Every row gives one point. A path goes straight from each point to the next, and from the last back to the first. The post is the endless flat space through its rows: a point in 2 columns, a line in 3, a plane in 4, and so on, so that a path can go around it. How many times does the path go around the post? Going back the other way cancels.

Post, one row:
[[ 9 28]]
Path:
[[ 71  53]
 [ 32   0]
 [  8 -20]
 [ 40   7]
 [ 30  46]
 [  0  58]
 [-37  56]
 [ 10  68]]
Times around: 0

Post:
[[  6 -71  68 -23 -47 -37]
 [  8 -18  25 -20   7 -58]
 [ 17  23  -5  82 -15  21]
 [ 16  15   9  42 -26 119]
 [ 38  12 -38  11 -51 -49]]
Path:
[[ 24 -47  33  71 -27 -32]
 [ 36  24  10   5  23  -4]
 [ 20  35  -1  36  -6 -34]
 [-18 -13  24 -47 -71 -14]
 [-38 -43 -10  12 -45 -52]
 [ -1 -21  -6  47 -16   8]
 [ 11 -74  84 -31  34  33]
 [ 94 -13   1 -76  -5 -37]
 [ 19 -24 100  14  -9   2]
 [-35  -9  88  60 -24 -14]
 [-27  18 -63  12 -91  -5]
 [-12 -58  -1  37 -11 -28]
 [ 51 -86   4  78 -51  17]
 [ 28 -12  37  20   5  -6]
 [ 29   8  51   0 -25  17]
 [ 29  22  -2 -34 -67  41]
 [  1  30 -14  97 -39 -24]
 [-23 -12  13 -13  45 -23]
 [ 22 -29  10   9  28  48]
 [ 41  -9  23   5  29  59]
 [ 40  -5  17  60 -39 -77]
 [ 48  18  55 -23 -25  14]
 [ 45 -53  30  -3 -60 -16]]
Times around: 3

Post (10 x 11):
[[ -18   25  -68  -59   47  -73    1   69    9    3  -25]
 [   3   41  -30   39   18  -16   52   24   54   17  -35]
 [   4   15  -66  -80   67   10  110   46   65  -20    0]
 [ -33  -25   65   19  -27   24    3  -86  -20  -19  -62]
 [   5   -2   -1   19   48  -25   10    1  -20   -8  -22]
 [ -58  -60    9   23  -34  -33  -30  -27   -3  -14    6]
 [ -20   -2   37  -35  -16  -14  -36   16  -57   31   52]
 [  31   34  -38  -37  -13   -8   -7   37    4  -21  -11]
 [ -45    1  -76  -40   13  -22  -74   28   10   -5   29]
 [ -20   34 -121   60  -32  -51  -17    5  -11   12   22]]
Path (22 x 11):
[[   8  114  -63  -51    6   41   34   65    5  -17   12]
 [  -1    8   50   29   19   64   30   38   38  -23  -24]
 [ -16  -27  -51  -13   49  -30  -37   12  -38   -1  -49]
 [  11  -10  -44   24    4  -66   12   27   -2   55   18]
 [ -11    3  -47  -14   28 -111  -17   64  -12   29   36]
 [  -2    5  -87   -1    6  -61   41    2    2  -55  -18]
 [   5  -55  -47  -38   30  -30   43   33   39 -102    0]
 [ -18    7  -51  -52  -31    7   12  -40    9  -44   -2]
 [ -23  -17  -51  -45   -2   28  -56   -6   62  -19   12]
 [ -12  -30  -54  -53  -54  -50   11   46   13   13   -8]
 [ -23  -74   -4   13   32    2   34  -25  -34  -69  -14]
 [  36   45  -10   65   -3  -32   35   24    3  -19  -31]
 [ -23   44  -21  -13  -68    5   31  -40   24  -31    4]
 [ -45   -3   50   20  -38    9  -24  -28    4  -65  -38]
 [ -43    1  -52  -12  -10  -26  110   17   69  -33  -49]
 [  29   74   13   32    4  -34    2   10  -95   34   25]
 [  18   -4  -24   27   33   -5  -20   14   34  -34   39]
 [ -12   85  -40   65   23   17  -14  -30  -28  -20   -6]
 [ -55  -33  -30  -69   14   27  -58  -27  -43  -41  -14]
 [  35   37  -60   -3  -13  -23    2   52  -50   46   -9]
 [  15    8  -35   19   -2   13   40  -11    5    8  -14]
 [ -11   15  -89   33   14  -47  -28   53  -72   40   20]]
Times around: 0
